Each row is a point. Before rounding, the points of a table are all equally far from one centre. They may lie mostly on one side of it. Write the centre, to within rounding.
(in the rows, 128 means zero)

Points (5 x 2):
[[126  73]
 [137  71]
 [163  84]
 [168  96]
 [121  76]]
Centre: [138 102]

Points (14 x 8):
[[171 136  86 134 135 114 134 139]
 [183 141 112  90 143  76 142  74]
 [156 117 151  87 161 144 156 207]
 [217 132 165  85 156 112 130 128]
 [ 68 106 117  55 148 104 136 167]
 [133 163 114  51 105 105  92 154]
 [189 151 132  53 123  67 141 148]
 [192 143 104  61 177 118 133 134]
 [136 139  83  24  95  94 132 134]
 [150 131 108  95  91  95  85 112]
 [ 94 113 183  62 129  90  89 107]
 [150 127 147  86  76  83  90 139]
 [168 155 103  81 141  64 177 143]
 [188 178 153  78 151  90 123 116]]
Centre: [132 124 147  77 121 133 161 118]

Points (24 x 18):
[[159 142 136  99  53 167  56 180 137 133  92 154 141 205 102 139  86 151]
 [ 82 157  93  88  62 155  90 104 149 178 170 144 193 173 129 150 100 117]
 [156  74 119 129  97 157 123 127  80 173 107 135 121 162 115 189 155 161]
 [141 138 121 129 123  77  59 172 163 135 134 157 167 128  98 108 156 106]
 [143 127  87 119 151 117 160  91 114 160 167 173 110 209  65 174 143 157]
 [159 147 121 108  86 141  80 132 188 153 140 156  72 213 132 125 165 128]
 [142 136 120 122 117 115  98 170 107 176 142 206 115 148  44 202  98  68]
 [125 165 124 114 125 200 104 174 146 145 144 132 139 191  71 101  65 168]
 [181 103 132 173 125 126 120 129 115 197 112 172 168 150  82 165  98  73]
 [150 129  84 141 119 141  85 152 191 188 163 117 150 187 155 172  39 160]
 [155 113 106 138 173 128  91 140  98 171 109 122 161 126 104 171 125 139]
 [162 115  86 118 165 119  92 197 180 214 125 161 102 147 125 133 107 120]
 [157 120  83 108 143  54 116 151 126 165 132 183 181 194  95 180 126  89]
 [123  99  69 118 123 148 112  93 108 179 127 176 131 175  72 153 159 123]
 [107 174  95 114 150 141 139 167 121 153 125 152  88 209  78 139 127  68]
 [179 141  70 131 139 136 170 110 165 129 179 161 196 183  97 134 132 105]
 [129 135 120 133 108  58 134 113 116 167 112 174 166 169  43 183  57 165]
 [141 155  42 110  98 118 100 148 119 180 173 186 177 214 105 173 112 105]
 [159 162 167 129 101 123 114 137 112 157 166 133 147 249 155 175 114  90]
 [102  74 105  70  92 125 101 151 152 177 130 147 103 209  95 159 156 121]
 [104 153  70 159  89 141 130 124 179 186 133 152 181 158 106 156  98  71]
 [176 121 135  84  93 141 120 142 135 202 129 159 176 216 147 164 132  85]
 [ 74 119  67 165  71 127  99 154 138 186 142 217 160 174 111 135 123 108]
 [151 135  95  94 101 108 138 175  60 120 138 138 151 192  61 119 151  93]]
Centre: [140 124 118 113  97 115 138 141 127 130 153 170 115 149 134 134  77 127]

Points (31 x 24):
[[110 134 100  85  82  78 180  98  87 181  82 167 164 143 104  56 154 104
   97 154 112  83 149 146]
 [101 158 113 122  47 109 167  66  51 186  88 178 180 104  73 116  93 116
   97 114 137  97 157 136]
 [112 137  78 122  77 108 124  84 103  91 124 130 181  75  75  83 138 110
   75 196 156  64 142 118]
 [ 69 121 102 138 101  55 154  76 123 161  99 164 127 115  99  70 102 131
   86 122 179  73 133 150]
 [ 83 137  84 174 115  90 147 123  91 155 101 117 162  92  85 144 129  81
   57 160 159  25 175 138]
 [ 71 145 134 145 110  53 137 108 142 160  99 163 165 125  83 121 135 114
   73 126 164 100 140 153]
 [120 124 117 164  92  52 163 108  69 141 133 145 140 130 124 129 138 135
   81 162 183  51 138 183]
 [ 98 136  99  90 112  60 173 111  95 159 141 185 192 118 100 112 119  85
  111 145 169  62 101 121]
 [123 154 124  87  86  77 135 117 108 183 169 129 196 125  82 149 131  73
   78 103 136  65 148 153]
 [104 167 141 140 101  79 176  81 118 161 131 140 168 123  90  80 116 149
   89 152 131  70 158 149]
 [ 85 143 124 135 123  77 123 134 106 196 112 119 205 127 101 131 113 125
   90 164 143 109 114  96]
 [ 99 184 107 118 132  48 186 125 106 161 102 108 156 111  99  86 138 115
   84 112 161  70 182 118]
 [101 128 109 148 145  59 109 125  61 192  84 128 169 133  94  88 105  62
   71 128 139  66 146 128]
 [ 77 164  87 118  90  89 181  64 121 185 126 152 178 114  95 111 149  85
   71 129 152  51 138 171]
 [108 147  59 137 103 115 146  81  95 158 108 115 169 102  46 114  70  96
   69 151 146  27 142 137]
 [107 166 112 137  89  71 189  99  92 191 113 178 207 103  76 110 118  95
   81 131 156  83 128 130]
 [ 88 133  59 174  93  79 180 125  77 203 122 174 165 124 105  96 122 117
  132 133 173  96 127 108]
 [128 148 107 166  88  67 192 138 129 173 101 148 169 130 140  52 100 108
   78 162 172  77 137 156]
 [ 70 118 111 128 103  64 171  98 110 163 107  98 162 134 125 122 152  92
   95 188 169  91 133 128]
 [ 83 146 134 124 122  91 165  86 116 149 143 152 206 103 122 109 163  81
  117 148 182  40 138 156]
 [105 178  76 127 128  42 154 113  67 142  73 128 172 118  95  99 134  86
   73 174 164  58 137 179]
 [ 91 159 108 148 108  71 149 105 106 148 130 151 186  77 106 111  71  94
   90 164 213  65 193 149]
 [ 88 167  77 144 114  88 149  92 121 105  62 125 171 181 113 110 118 125
   88 143 161  55 167 122]
 [128 152  98 113  92  34 149 142 105 156 113 115 144  87  72 140 125  80
   65 178 165  82 172 161]
 [ 79 168  97 141 106  87 131 131  84 189 129 120 214 107  84 125  81  80
   65 117 140  80 111 161]
 [131 151 110 138  97  75 150  84  96 112 136 146 195 150 108  66 110 134
   64 143 162  64 129 121]
 [141 141  74 144  80  86 182  95 114 156 152 144 197  78  89 103 134 143
   94 183 162  50 118 118]
 [ 68 153 114 133  80  82 162 135  59 138  86 157 161 108  57  96 109  98
   90 139 160  83 150 161]
 [109 135 128 113 158  70 152  80  87 183 124 133 181 127  84 108 117 127
  103 122 176  36 146 121]
 [ 77 156 130 137  99  55 163 138 108 159  76 128 155 110 109 107  76 124
   69 150 181  75 183 146]
 [119 124 125 129 102  44 156 112  67 140  93 142 168 147 108 133 124  64
   55 161 164  82 150 151]]
Centre: [141 140  79 122  92 108 119 112 104 155  92 131 164  93 140 118 119 108
 119 122 150  82 147 147]

Points (29 x 24):
[[146 135 169 143 128 101 187  61 170  96 131  61  94 119 122 181 127 203
  101 117 148 119 145 126]
 [147  89 160 136 125 113 197  87 151 111 180 123 128  97 116 181  96 151
   54 108 125  51 162 153]
 [141 115 187 130  98  93 213  93 143 110 148 115  84 158  84 212 138 179
  113 118 134  84 179 147]
 [148 156 174 101 106 120 203  85 140 113 168 107 115 135 127 194 117 177
   76  92 128  74 160 159]
 [161 132 185 120 109 121 197  70 150 143 176 107 105 116 116 194 120 190
   94 113 155  96 177 115]
 [174 135 158 106 105 123 200 114 164 140 151 113  75 116 145 171 122 186
  109 153 158  80 131 123]
 [136 111 194  99 106 102 209  91 166 143 173  96  98 157 133 172 117 165
  101 102 117  82 199 124]
 [130 140 187 104 114  94 206  58 148  88 164  82  49 137 102 183 120 170
  119 140 137  69 166 142]
 [169 115 174 144 132 154 198  95 155 123 136  86  78 117 137 155 136 220
  101 113 158  75 189 142]
 [142 103 170 115 146 137 146  66 148 116 149 124  84 169 105 174 115 165
   79 117 155  74 184 135]
 [145  92 171 135 109  92 196 103 154 144 156 136  88 130 110 177 100 172
   64 115 125  74 156 148]
 [133 133 196 111 149 111 210 116 151 142 165 144  89 123 135 196 126 185
  111 122 131  89 209 163]
 [137  96 179 104 150 115 211 108 163 133 160  75 114 140 141 208 124 164
  119 119 144  56 196 128]
 [154  99 194 160 135 103 185  69 155 105 149 123 112 120 126 194 125 193
   77 103 133  64 177 135]
 [173 127 152 130 115 123 172  93 181 139 185  91  95 105  94 161 139 177
  100 122 156  97 169 127]
 [196 117 170 116 140  97 183  80 129 108 155  97  80 134 129 185 133 177
   96 143 148  61 190 145]
 [127 136 154 120  85 116 186  89 178  81 180  72 116 133 105 153 151 176
   63 124 135  76 183 114]
 [172 113 168 112 122  84 197  88 161 113 173  76 123  94 167 181 153 174
   95 119 119 110 201 123]
 [161 107 136 110 117 170 161  45 140 106 161  99 113 104 141 198 129 198
   97 125 103  95 172 103]
 [159  94 182 101 104 132 195 107 165  99 133  81 109 119 137 199 106 194
   77 123 149  86 193 132]
 [128 132 178 119 125 119 214  61 193 119 144 120  53 113  95 174 103 145
  114 119 138  81 168 126]
 [141  78 200 130 123 102 184  84 152  75 167  82  74 113 111 214 111 162
   87 103 144 106 172 130]
 [147 143 136 131 109 123 197 111 144 114 150 110  94 163 125 203 167 179
   96 109 138  83 185 150]
 [146 116 183 131 118 128 228  79 156  84 182 110 117 138 141 155 154 180
   92  89 140  81 180 178]
 [155 130 172 105 124 110 212  99 140 141 172  92 132 141 142 195 149 167
   89 149 132  62 182 134]
 [128 126 195 127  94 125 212  66 133  99 169  89  77 100 162 197 103 159
  125 129 147  54 179 146]
 [120 109 171 114 132 112 201 105 179 141 145 115  96 135 131 219 117 163
  113 143 145  90 141 139]
 [156 132 177  91 168 121 191 105 164 129 180 101 106 119 108 182 150 175
  112  95 125  45 191 152]
 [151 106 180 118 118 151 190  84 158 104 195 109  91 147 138 175 135 180
   80 124 106  63 181 139]]
Centre: [113 107 157 113 136 121 187 115 102  84 136 117 113  98 114 131 130 156
 134 122 121  97 166 111]

Points (28 x 24):
[[ 98 115 160 164 102  67 178 127  60 136 170 100 160 104 159 116 108 109
  103  96 104 128 121 156]
 [ 82 135 160 120 131  49 145 119  55 120 188  61 140 106 170 128 100 120
   95 113 112 171 179 124]
 [125 105 135 136 134  80 168 102  57 109 223  87 134 116 160 128  84 103
   95 131 117 132 143 152]
 [103 116 143 173 103  40 151  91 101 132 193  51 147  98 119 102  94 130
   93 116  96 147 127 135]
 [ 93  98 127 167 103  39 158 136  66  98 186  63 147 101 126 119  92 126
  114 106 135 165 121 157]
 [151  74  93 162 105 100 174 122  88 147 163  38 133 116 169 116  87 143
  107 103 127 168 184 167]
 [139 113 124 183  99  81 163 106  94  98 177  44 153 118 163 155  72 145
  102  87 102 185 157 148]
 [121  90 112 178 100  96 133 100  78  95 159  46 154 157 181  75  88 156
  115 108 123 165 140 162]
 [ 93  81 135 174 114  62 129  95 105 124 198  56 109 128 177 129 124 138
   98  90 141 172 165 154]
 [102 103 153 172 105  48 184 168 132 123 186  37 139 104 152 133 103 130
  106 104 122 161 146 170]
 [111 114 126 148  86  54 153 106 115 103 184  54 115 113 161 139 123 119
  130  67 137 165 112 153]
 [112 132 127 124 105  56 141 138  75 132 196  53 134 144 167 117 130 141
  102  75  90 136 167 159]
 [108  95 159 156  94  40 186  96  91 136 187  61 134 161 161 117  85 148
   95  83 102 131 143 139]
 [103 122 136 189 112  57 186 121  55 151 192  93 117 103 131 136  93 120
  102 111 109 195 133 101]
 [127  96 149 163 124  95 178  93  75  93 208  48 167 122 176 131 123 123
   92  95 116 189 161 107]
 [104  88 129 186  94  64 189 102  73 110 170  51 129 130 160 121 133 102
   93 104 132 173 154 126]
 [121  95 174 158  94  79 160 129  97 116 214  76 140  91 163 144 114 163
  101 114 122 167 141 173]
 [107  65 144 153 144  30 169 143  73 161 177  24 111 158  98 133 109 172
  117  93 103 135 164 146]
 [146  98 142 208 113  80 150  82  70 132 194  63 111 118 172 116  91 137
   87  96 116 145 136 137]
 [104  67 125 154 140  98 199  89  73 105 176  30 132 126 156 116 104  99
  110  71 119 137 122 114]
 [119  92 158 160 136  35 151  86  69 129 161  33 129  94 171  99 131 148
   90  98 125 160 168 121]
 [123 104 136 132 101  82 179 110  71 163 210  22 138 118 153  83  83 128
  111 138 132 164 143 132]
 [109  98 142 166  96  77 149 128 121 141 184  51 144 119 150 118  79 177
   94  72 104 183 139 171]
 [ 93  63 118 175 157  60 145 115  80  99 182  51 111 155 178 142  70 122
  112  66 111 146 136 139]
 [111 112 139 159 116  58 181  71  71 109 153  50 154 104 162 128  86 156
   99  94  96 124 137 131]
 [131  96 136 182 127  50 153 109  56 132 187  95 186 130 123 108 117 126
   91 109 106 202 133 137]
 [100  80 119 162 114  89 186  72 100  78 170  42 122 126 148 137  83 124
   83  95 133 155 155 125]
 [153  89 138 195  75  67 169 106  59 160 194  81 150 134 132 122 109 164
   84 103  97 159 126 122]]
Centre: [139  97 145 136 145 101 132 151 115 132 137  78 133 148 136 137 109 148
 118 131 132 146 126  84]

Points (28 x 24):
[[128 122 154 181 163 192  44 158 151 107 175 164 114 102 150  53 167  93
  100 137 147 158 156 120]
 [172  45 103 131 174 195  88 129 155  95 137 171 143 107 117 126 180 110
   69 120 138 143 130 123]
 [125 121  90 146 148 148  35 141 162 112 124 178  87 115 149  69 165  96
   84 157 187 124 106 124]
 [136 115 120 154 151 212  49 149 137 105 155 155  79 123 157  91 188 120
   81 152 121 166 105 179]
 [154 104  95 160 150 137  72 103 162  84 165 142  94  98 100  75 173 119
   85 119 154 167 142 139]
 [165  98  85 134 168 183  44 132 149  84 163 138 112  98 188  49 188  98
   99 123 170 118 168 130]
 [128  91 102 154 169 168  46 168 144  92 146 136 134 147 139  67 137  71
  103 174 120 153 140  82]
 [145  74  76 153 158 157 131 132 114 113 134 196  68 144  95  90 146  90
   87 139 161 169 145 154]
 [138 141 102 173 171 155  62 105 109 157 185 168 119  93 155  97 143 114
   75 141 163 146 170 179]
 [131 125 124 132 156 146  32 103 176  89 172 141 129 103 168 126 160  64
   82 149 138 142 148 115]
 [132  77 153 110 135 153  47 102 194  88 120 207 148 132 167  90 149 145
  103 130 108 126 165 114]
 [150  73  63 150 159 166  70 151 149  65 144 142  99 138 163 107 142 119
   79 164 157 183 122 143]
 [150  97  88 144 145 177  26 165 152 112 113 138  52 128 164  99 167  98
   89 147 166 146 146 154]
 [157  80  84 114 120 109  72 112 107  78 153 144 105  97 109  61 149 111
   63 107 166 150 159 103]
 [147 112  75 164 138 179  60 120 144  86 162 153  84 104 160  51 177 117
   76 147 191 176 146 116]
 [156  62 116 167 164 187 106 134 182 115 138 156  81  90 164 107 170  94
  108 117 132 171 123 129]
 [115  99  97 162 141 136  35 109 158  38 165 159 110 139 169  83 180 113
   97 121 157 156 208 122]
 [ 84  80 110 105 132 180  87 121 181 114 147 125  80 106 158  59 172  99
   79 112 156 134  99 189]
 [148 115 125 144 178 162  80 158 117 119 186 176  97  74 149  93 215 113
   90 184 175 108 173 112]
 [139  97 126 168 139 121  50 151 142 109 147 124  90 100 103  92 159 147
   78 152 130 168 116 124]
 [116  88  92 117 123 181  45 148 159  64 132 158  99 103 146 103 176 128
   73 111  50 156 174 120]
 [164 116 116 159 142 128  82 136 143 131 117 205 108 149 115  82 193  98
   92  92 183 151 137 157]
 [131  99  81 160 128 182  53 121 156 118 204 141  92  88 187 126 181  92
   72 163 158 170 140 141]
 [125  62  86 169 104 208  63 136 173  95 161 176 127 124 157 104 178  84
   50 138 153 154  94 167]
 [101  86  99 200 163 162  93 136 145  78 134 241 121 157 151 111 165 112
   51 156 156 141 165 149]
 [130  89  86 126 153 196  47 136 180  92 152 187  94 105 165  80 212 111
  100 161 127 146 158 173]
 [113  90 120 164 155 181  35 176 171  87 123 143 130  74 168  81 177  88
  150 156 103 124 151 136]
 [122 109 144 115 177 152  87 132 155 121 132 147  87  87 178 107 217 102
   83 177 161 156 112 127]]
Centre: [109 108 112 142  92 168 121 139 120 111 130 143 134 129 160 104 166 118
  98 143 138 112 170 135]
